Every row gives one point. The window is the flat piece filled in between its corners: a triangle in 3 columns, a solid with four corners in 4, and so on. A path goes straight from each point to the next, and from the last back to the first. After which points does the path pass through the window?
In the rows, zero is written as 128.

Window:
[[117 161  96]
 [112 146 135]
 [208  85 167]]
Path:
(1): [171 171 150]
(2): [130 174 134]
(3): [104  94 139]
(4): [226  25 130]
(5): [185 139 173]
(6): [180 125 158]
(7): [119  79 153]
(8): [ 99 145  71]
(9): [104 205 133]
(10): [204 134 169]
(11): [189  72 134]
(12): [ 91 106 119]
(13): [152 205 104]
(14): [137 182 159]
(15): [112 116 123]
(16): [111 117 135]
Through the window after points: 2, 12, 14, 16

Window, 4 rows:
[[203 195  95 131]
 [127 108 133 192]
 [108  54 178 143]
 [145 160 164 136]]
Path:
(1): [161 170 120 119]
(2): [195 166 163 196]
(3): [174 106 184 164]
(4): [120 138 133 124]
(5): [ 83  80 177 129]
(6): [141  56 166 204]
(7): [210 160 132 141]
(8): [153 151  96 158]
(9): [ 82 136 160 120]
(10): [203 149 178 139]
(11): [201 177 169 108]
(12): [141 156  98 141]
Through the window after points: 1, 3

Window, 8 rows:
[[193 181 198 128 143  82 117  70]
 [166 189 147  94 176 149 155 149]
 [218  25 165 145  87 117  73 214]
 [188 102 188  47 112 151 165 114]
 [ 67 177 124 113 187  68 134  92]
 [113 113 123 134  59  81  38 123]
 [ 97  92  49 145 103 111 168 138]
 [121 111 178 180 126 169 171  86]]
Path:
(1): [193  79 222 131  44  85 174 153]
(2): [142 183 188  89 136 144 159 184]
(3): [177 154 114 117 181 136 135 110]
(4): [172 107 131 139 123 144 124 112]
(5): [160 132 173 108 101 128 162 144]
(6): [139 145 189  94  86 117 174 121]
(7): [193  79 131  53 199 150 110  98]
(8): [144 120 112 104 107 119  60 103]
(9): [ 94 122 194 174  45  42 117 151]
(10): [131 150 134 139  75 138 189 160]
(11): [153  95 111 120 155 116 144 121]
(12): [173  95 136 123 120 147 117 132]
Through the window after points: 2, 6, 8

Window, 11 rows:
[[ 76 183 165 120 129 130 119  84 160 123 194]
 [114  44 145  98 116 124 148 170  62 133  88]
 [120  60 133 103  91 210 148 117  75 128  72]
 [203 171 174 185  73 141  91 139 136 193 133]
 [103 141 117 130  93 130 163  79  84 164 100]
 [ 98 219 133 207  48 145  72 109 119 157 180]
 [167  50  91 150  99 160 150 118  87 134 131]
 [200 134 156 138  73 142  77 108  48 154 132]
 [ 83 223  98 105 109 122  82 112 171 136 156]
 [111  99 131 156 115 143  79  83 101 165 103]
 [137 104 129 146 151 154 149 133  80  93  82]]
Path:
(1): [135 110 150 151  92 129  93  74 119 143  97]
(2): [115 131 122 147 122 154  99 123  95 164 130]
(3): [120 136 146 124 125 168 124 115  96 166 143]
(4): [125  95 115 122   7 146  91  90 117 108  88]
(5): [124 118 133 139  48 133 130 122 110 109  79]
(6): [144 110 119 133 154 167 113 127  80 166 133]
(7): [143 142 119 154 122 164 103 115 102 168 145]
(8): [117 150 154 140  49 103 139  72 140 116  99]
Through the window after points: 1

Window:
[[151  95 163 139 114  88  71 107 168 123  68 186  58 135]
 [114 135 119 150 170 108 151 104 109 128  75 217 124 180]
 [ 83  82 108 152 149 112 137 117 168 241 225 138 134 105]
 [119  42  75  68 223 175 180 120 177 113 145 159 137 178]
 [ 91 133  90  50 100 135 101 144  68  61  50 113 220 110]
 [186  57  89 156 157 129 172 114 183 154  16 181 190 126]
 [ 71 214 140 138 165  71 124 180 118  94 184  91 116 150]
 [180 127 177 119 126 140  98 102 176 171 118 226 191  77]
 [ 85  95  94  91  60  49 148 177 176 197  79 169  78 150]
 [186  90 166  84 204  80 156 152  84  96 197 157 111  84]
 [116 190  70 100 208 103 101 161 122 114  63 146  39 161]
 [183 101  36 135 173  42 162 144 125  74 108 206 143 157]
 [ 69 130 126 216 188  89  68 236 181 192 126 161 104 134]
 [117 153 175 172  66 121 135 122 128  76 133 211  52  80]]
Path:
(1): [100 122 106 115 159  70 129 105 140 122  93 180 119 119]
(2): [201 113 138 119 110 178 139 152 144 133 121 167 119 146]
(3): [124 122  89 142 134 129  97 147  83 182 130 145 134 210]
(4): [102 120 115 117 154  92 151 139 186  96  94 178 123  97]
(5): [129 122 103 116 166  75 139 100 144 121  86 186 120 122]
(6): [171  96 123 102 109 203 150 179 108 113 134 145 156 160]
(7): [149 123 118 122 175 120 124 155 129 129 118 165  98 161]
(8): [106 102 107 103 131  70 136 116 156  82  69 193 126  93]
(9): [ 90 154 105 131 170  50 144 126 158 104 112 185 121  82]
(10): [129 154 140 126 150 120 106 158 131 132 135 135 118 156]
(11): [187 128 134 122  96 104 155 206 103 155 131 171 133 190]
(12): [ 61 120 108 141 167  72 100  79 168 107  78 172 105  49]
(13): [114  92 100  70 137  68 127  82 233  95  39 164 145  66]
(14): [146 130 112 169 146  96 129 177  84 139 151 177  97 187]
(15): [130 132 134 142 131 143 119 140 144 171 133 154 132 150]
(16): [ 57  70  96  65 176  59 136 136 135  77  89 167 121  47]
Through the window after points: 9, 13

Window, 14 rows:
[[163  91  95 110 142 180 121 194  33 156 124 202 151 134]
 [ 96 102 119 142 191  92  70  84 140 141 133 142 105 119]
 [115 108 141 140 146 171 106  99  94 181 124 107  91  91]
 [ 63 126 119  81 127 126  69 129 123 124 175 132 115  62]
 [157 168 125 165 151 191 124 143 142 174 114 170 114 194]
 [142 138 143 123  98 148 135 146 123 109  54 142  68 150]
 [ 89 181 125 179  95 111 134 116 115  46 130 181 113 118]
 [129 172 109  74 122 109  69 109  91 126  77 143 206  86]
 [ 88 162 116 142 122 105 106 143 142 151  72 153 137  85]
 [124  59 152 110  81 141 152  80 146 110 143 122 190  91]
 [133 136 153  90 125 119  67 132  83 249 143 129 113 127]
 [107 176  54 114  87 109 154 159  79  92 165 103 118 101]
 [160 194  82 179  92 107  60 153 135  76 100 175 108 126]
 [178  96 163 153 223 160 113 196 103 119 156 183 195 122]]
Path:
(1): [172 134 104  91 147 132 132  81  92 160 140 122 109  67]
(2): [ 45 139 138 178 116 134  46 186 119 120 109 175 169 157]
(3): [ 90 140 118 158 107 132 103 160 104 124 107  98 129 137]
(4): [164 134 126 123 149 144 117 122 107 138 120 194 142 111]
(5): [133 128 101 109 158 114 117 146 136 138 110 207 112  65]
(6): [ 89 148 138 138 116 143  88 134 109 123 145 112 143 128]
(7): [ 91  98 133 159 108 165  74 159  71 100 126 165 175 166]
(8): [172 153 133 127 183 118 126 153 130 141 145 159 129  85]
(9): [150 169 100  78 178 111 143 147 111  94 148 173 153  76]
(10): [124 130 108 160 109 142 110 162  93 124 138 129 132 133]
(11): [118 128 131 130 122 135  99 132 115 119 132 118 148 138]
(12): [120 214  77 116 127 120 142 116 132 167 109 189  84  41]
Through the window after points: 5, 7, 9
